Every row gives one point. Each copy is the shape, with its points in the same order, turned, moved and blurred by noise. Is it also mirrored, or only turned?

Shape (7 x 3):
[[  9 -23  13]
 [-64  10  26]
 [ 23   3  -3]
 [-51   0  -4]
 [ 25  42  38]
 [ 14  19 -19]
 [-59 -13 -17]]
Copy 1, 7 rows:
[[-18  -7   2]
 [-32  72   6]
 [  7  -8 -26]
 [-46  49 -16]
 [ 51  22  -2]
 [  6   9 -43]
 [-65  43 -26]]
Copy 1 is: only turned
Copy 2, 7 rows:
[[ -2 -27  20]
 [-59  33  33]
 [ 17 -11   4]
 [-43  24   6]
 [ 47  17  37]
 [ 19  12 -17]
 [-63  17  -7]]
Copy 2 is: only turned
Copy 3 (7 x 3):
[[  5 -27 -17]
 [-70 -33  12]
 [ 12   5  -6]
 [-60 -14 -13]
 [ 11  -3  49]
 [ -2  22  -6]
 [-68 -14 -31]]
Copy 3 is: only turned

Shape:
[[  9  24   4  36]
 [ -8 -25  24 -63]
 [ -3 -40   7  23]
 [-11 -39 -64 -60]
 [-21 -29  21  -2]
 [ -8 -38 -74   9]
 [ 19  61  -1  26]
 [ 20 -22  28  38]
 [-20  -2   9  21]
 [ -8  20  17   5]]
Copy 1:
[[  4  33  31  11]
 [ 22 -50 -16 -49]
 [-21 -28  35   6]
 [-14 -56 -71  11]
 [-16 -27  23 -24]
 [-42 -26 -30  52]
 [ 25  60  14  10]
 [  6 -11  59  10]
 [-21   7  24 -11]
 [  5  19  16 -21]]
Copy 1 is: only turned
Copy 2 (10 x 4):
[[ 11  38   7   6]
 [-60 -32 -19  45]
 [  9 -23  24  14]
 [-33 -69 -58 -31]
 [-20 -22  17  23]
 [ 12 -43 -22 -60]
 [  4  71 -29  10]
 [ 22  11  27  40]
 [ -9  22  21   4]
 [-21  35   2  19]]
Copy 2 is: mirrored

Shape:
[[ 23  -7 -34   5 -13 -28  -9 -34]
 [-50 -46  -6  24 -36 -32  -2 -21]
 [-28  12  37  28 -10  53  21   7]
 [-20  66  47  26  -4   7  49 -13]
 [-31  34  36  20  -9  46  16   4]
 [ -6   8 -47  17 -45 -42 -10  27]
 [ 10   4  -5 -34   3 -22  36  18]
 [-71 -25  47   3  -6  -7 -56 -18]
 [ 46  -2  16  -7   5 -51  18  19]
 [ 26   0 -45  -2   2 -34 -18  41]
 [  3   6  53 -27 -40  -4   6 -12]
 [-25  26  67  35  -6  34  37  -1]
 [ 15  23  86  14  -9  25  26  12]]
Copy 1 (13 x 8):
[[ 29 -32 -38   0  -7 -26   4   9]
 [-44 -52   5 -18 -26 -28  -3  27]
 [-56  12   9  44 -16  46   7 -12]
 [-26  33  34  45  -7  17  62 -22]
 [-43  28  13  45 -21  37  14  -5]
 [ 18  -4 -16  28 -47 -44   7  67]
 [  7  16  -9 -12  21   9  47  51]
 [-45  -3  51 -14  -9 -15 -66   1]
 [ 43 -10  11  13  32   5  39  46]
 [ 31   9 -34  28  15 -20   1  69]
 [ 18   1  31  -9 -27  39  11   4]
 [-44   7  38  47  -5  47  36 -14]
 [-11   7  57  48   1  62  38  -8]]
Copy 1 is: only turned
Copy 2:
[[ -3 -12   7  33  10 -22  23 -49]
 [-79 -48  15  25   4  -7  -2 -21]
 [-55  40   3   8 -30  39 -18  27]
 [-55  76  30  14 -52 -14 -13  10]
 [-52  49  11   2 -29  24 -26  17]
 [-34  -9  -2  27  51 -51  19  -1]
 [-15  13   0 -40  -6 -34  35  -9]
 [-63 -40  11  -7  -8  11 -82 -20]
 [  9  -7 -14   0 -34 -63  25  -2]
 [  2  -6 -38   4  37 -47  22  -7]
 [ -9  -6  53  -8 -29 -13 -13  14]
 [-55  46  15  11 -68  19 -16  31]
 [-16  31  11   1 -78   5 -23  47]]
Copy 2 is: mirrored
Copy 3 (13 x 8):
[[ -5 -17 -24   8 -10 -34   1 -39]
 [-59 -70  -5  16 -20 -16  21   8]
 [-13   4  28  31   9  64  22  14]
 [-14  49  39  27 -16  26  67  -2]
 [-20  28  30  22  -7  59  18  15]
 [ -1 -25 -47  49 -49 -25  10  16]
 [  2  15 -27   0  15 -25  35  25]
 [-81 -27  46  -2 -28  11 -39  32]
 [ 35  10   9   5   3 -54  23  16]
 [ 19   2 -48  41  -5 -45 -18  14]
 [  3   5  25 -43 -24   9  15  27]
 [-11  18  54  26  -4  49  42  20]
 [ 26  30  68   0  -3  31  29  27]]
Copy 3 is: only turned
Copy 4:
[[ 18 -27 -21  -9  -7 -18 -11 -31]
 [ -7  14  15 -12 -52 -36 -27  22]
 [ -4  52  32  31   2  46  11   7]
 [-41  35  15  67   8  26  33 -33]
 [-14  56  31  38   9  44   0 -11]
 [-15 -51 -19  13 -22   3 -34  30]
 [-28 -28   5 -21  25  16  38  -6]
 [-24  45  75 -16   1 -23 -65  -1]
 [ -3 -62  36   6  14  -2  28 -22]
 [  7 -67  -7  -6  28   5 -13  20]
 [-35  -4  51 -14 -15  31   7 -49]
 [-19  54  55  54   4  32  25 -16]
 [ -4  16  74  35  12  45  34 -38]]
Copy 4 is: mirrored

Shape (14 x 11):
[[ 47 -19  40  -4  52  16 -25  23 -40  -2   3]
 [-21  49  39 -15   8  59  36  31   2 -52 -32]
 [-19 -27  28  28  -2   4   6 -17  35 -13 -14]
 [-23 -27 -11 -40 -20  19   1 -21  19  24  12]
 [ -1   7   5 -25  34   2  -9  12  22  34 -37]
 [ 24  -9  -5 -34 -29  -3 -26 -29  23 -59 -23]
 [ 42  45 -13 -32 -30 -23   4  12  35  35 -11]
 [  2 -21 -40  31 -36  18  -8 -29  23  24  33]
 [ -1 -30  29  52 -32 -35  11  37 -43 -28 -17]
 [ 58 -44 -39  39 -19  -6  43  35 -26  -9  18]
 [-27  26 -40 -14  49  53 -10  32  40  32  50]
 [ 20  25 -16 -22  52  20  38  -9 -53   6 -35]
 [ 31 -15  -9  53  27  59 -12  50   3  30 -28]
 [ 15 -10  -1  45 -21  38  34  35  20 -28  41]]
Copy 1, 14 rows:
[[  1 -89  -8 -51  11  17 -25  21 -33  17 -41]
 [ 22   6   1 -54 -34 -43   1  68   5 -39 -14]
 [  3 -10  10  22   3   9  21  -7  -6 -28 -44]
 [ -6  -3 -44  -5 -23  31  20 -35  -7  -7   6]
 [ -2 -23 -31  -9 -30 -12   7  -3   2  41 -30]
 [ 42 -43 -34   6 -32 -18 -36 -28   5 -65 -14]
 [ 61 -10 -46  17  -6 -12 -20  -8  30  51  19]
 [ -6  -1 -11  49  10  39  -3 -15 -20  -7  36]
 [ 37 -36  62  -1  21 -33  23 -16 -51 -11   0]
 [ 31 -43  -8  36  45 -19   2  28 -85  -5  26]
 [-64 -27 -61   0  -2  22  15  52  30  33  36]
 [-18  -6 -37 -39  -2 -43 -53  27 -54  24 -26]
 [-11 -70  12  33 -26  10   1  76 -47  28  -5]
 [ 23 -19   9  18  39  10  18  53 -18 -42  22]]
Copy 1 is: only turned
Copy 2:
[[ 69 -10  48   6 -37 -19 -44 -25  -4  16 -54]
 [ 22  34  39 -62  23 -24  31  19  27 -12 -47]
 [ 13  -3 -13  15  32 -32 -21 -23   3 -12  -3]
 [ 20  -5   8 -11   5  31  -6 -47  -7  -7  38]
 [ 22   0  -7 -41 -20   2 -37 -41   4  38 -16]
 [ 32  43  -4   1 -30 -47  19 -35 -37 -24  25]
 [ 20  -2 -26 -19 -67  -6  16 -14  27  46  34]
 [ 38   0 -32  41  -2  34 -22  -1   0 -26  47]
 [-10 -55  19  40 -18 -34  10  14 -24 -23 -46]
 [ 82 -69 -18  30 -30  -6  20  27 -20 -20  -8]
 [ 60   6   5 -66  -1  39 -73  10  43  -5  36]
 [ 61   5  27 -36  -9  19   3  13 -44  60 -41]
 [ 62 -10 -38  -3 -24  21 -46   2  29 -15 -71]
 [ 61 -25   1  10   9 -13   6  32  40 -50   5]]
Copy 2 is: only turned

Shape (15 x 12):
[[-12 -12 -12 -55 -11 -31  -3 -24  25  -4  21  -4]
 [-38 -24 -27  26 -23 -22 -11  28   9 -12 -16 -35]
 [-22  -2 -30 -20   1  12  -4 -35 -42 -35  33   4]
 [  8 -31 -54   1  23  17 -28  51   1 -33 -15  -7]
 [ 10  16  -8  41  18   2 -17  35  40  45  15 -16]
 [-22   3  -7 -18 -41  22  19 -14 -14 -19  -7  34]
 [-13  -7 -54   4  48 -31  -5  48   3  -5 -13 -11]
 [ 25  45  23   0  10   7 -54  65  16 -15  12 -14]
 [ 20   2   0  60  10 -11 -47  17  22  32 -10 -56]
 [ 23  24 -48 -30 -30   7   5 -53  31 -31   5  -5]
 [  8   6 -13 -14 -17   5  38 -12  12 -55  42  -7]
 [-10 -16  44 -26  11   2  10 -48  39 -27   5  16]
 [ -3  -5  10 -28 -21   4  51 -36 -48 -14 -23 -21]
 [-69   7 -37   4  41  11   4  28 -16 -17 -37 -44]
 [ 18 -14  11  25 -10  40 -43  69  49  52  13 -62]]
Copy 1 (15 x 12):
[[ 14 -21   9 -35   3 -34   3 -24  14 -23 -30 -33]
 [  6  35 -16  19 -13  16 -18 -16 -27  10 -16 -34]
 [ -9   8 -34 -53  30 -10  11  -9 -15 -30  30   7]
 [  1  33 -12  18   4  16 -45  41 -13 -44  -2   0]
 [ 65 -17  12  60   8   0   2  32 -17  21  10 -22]
 [-13  10  -6 -17 -25   0  29 -13  35  -6  25  13]
 [  8  30  -4  23  25  -7 -48  39 -14  14 -30   4]
 [ 48  19  70  28   2 -37   7  37 -40 -34  29 -10]
 [ 95  -6  -3  46   3  34 -14  11 -54   4 -11 -21]
 [ 56  10 -39 -41  -9 -21  11  -5  41 -39  -2 -14]
 [  7  20 -41 -11   9 -39  48  18  13 -46   3 -25]
 [ 19 -26  25 -10  31   1  64 -15  37 -39 -20  -7]
 [ -5  -6 -23 -65 -29  17  65   4 -11  -1 -21   5]
 [  7  54   3 -23  42  53  -7  30 -25  38  -9 -14]
 [ 61 -29  32  63 -24  34  -5  51 -53  -6  25 -71]]
Copy 1 is: only turned
Copy 2, 15 rows:
[[ -1 -33 -18 -17   7 -34   4 -30  -1  46 -29  -5]
 [-26  -5 -11  13   3  11  24  42   1  33  22 -10]
 [-18 -12 -11 -42  33  23  26 -50  -9  -2  -9  12]
 [-21 -19   1 -53   1  18  27  67   3   2 -21  27]
 [-14  18  19  20 -11 -36 -31  44   2  -6  -2  47]
 [  7 -23  36 -10  -8  30  30 -41  18  16 -10  -2]
 [-10  24   9 -40  27 -14  18  64 -13  36 -19  19]
 [  0   2  14 -45 -29 -27 -48  45  12 -41   4 -11]
 [-21   6 -15  45   6 -18 -33  67 -13 -29  -2  18]
 [ 23 -21 -25  -1  -2 -25  52 -38  25 -13 -43   9]
 [  1 -37  11 -29  17 -37  48 -33  15  -7  17   8]
 [ -4 -62  22   1  46 -24 -16 -37  42  16 -29 -10]
 [-13 -33  42  10  30   9  45 -44 -39  -1 -22 -37]
 [-68  44  20 -24  35  16  33  38   8  21 -19 -22]
 [-64 -21  12  25 -63 -35 -40  70  -5 -21  -2  32]]
Copy 2 is: mirrored
Copy 3 (15 x 12):
[[-36   8 -24 -31  11  -4   9  18  38  -2  45 -25]
 [-68 -20  15  -7 -19 -19   8   3 -31  -9  -5 -28]
 [ -5 -12 -54  -3 -27  39   4 -25  -7   0  39 -32]
 [ -2 -24 -18 -17 -26 -21 -29  50 -45 -19 -18 -49]
 [-17   6  30  51  -4 -35   9  38   4  32 -20 -43]
 [ -6  -3 -31  -5 -38   1  34 -18  11  -9  14  20]
 [-33  -1 -19 -21   6 -24  -4  36 -52  21 -13 -65]
 [ 27  36  54  12  -2  14 -25  38 -23 -11 -10 -11]
 [-41 -11  55  45  14 -16 -23   1 -10  11 -42 -45]
 [-21  19 -34 -16 -38  12  10 -11  64 -43  -3 -24]
 [ -3  12 -10 -14 -21  23  57  -4  18 -31  30 -36]
 [ -5 -13 -35  26  40  21  28   8  35 -42  36   1]
 [  0 -29 -33 -41   0  25  56 -51  14  16 -10   7]
 [-63 -23 -43 -11  -1  31  14  25 -67  30 -32 -25]
 [-15 -39  88  26  -9  -2 -14  73  17  35 -26 -32]]
Copy 3 is: only turned
Copy 4:
[[  2  33  10 -11 -22 -14  19  32  33   2  -3 -32]
 [-30 -31  -8   6 -11 -13 -16 -15  -3 -49  26 -50]
 [-12  52  10 -10  29  13  42  24  -7 -55   1 -28]
 [  9 -25 -24 -29  28  11 -27  13   1 -60  54 -17]
 [-14  -1   0  13  -1   0 -48 -34 -19  21  29  14]
 [ -2  25  -1 -26 -10   2  40 -14  29 -64 -11   0]
 [-46 -20 -12   1  25  -4 -32  34  16 -29  58  -6]
 [ 18  -3  48 -37  17 -27 -62 -17 -17 -26  28  25]
 [-11 -20  -8   5   4  -9 -73 -22 -56   3  -1 -23]
 [ 24  69 -25  -5  -8   2  -6   2  39 -35 -22 -49]
 [ 32  52  14  26  18 -17  25  -8  27 -45   2 -32]
 [ 25  13  34  17 -16  21  20  26  35 -14 -47   7]
 [ -7   0 -29 -16  30 -36  54  -2  12 -43 -49 -17]
 [-69 -30   7 -25  60  11  -6 -12  16 -33  18 -42]
 [ 44 -54   6 -33  -1  -5 -53 -60 -41  34  35 -17]]
Copy 4 is: mirrored
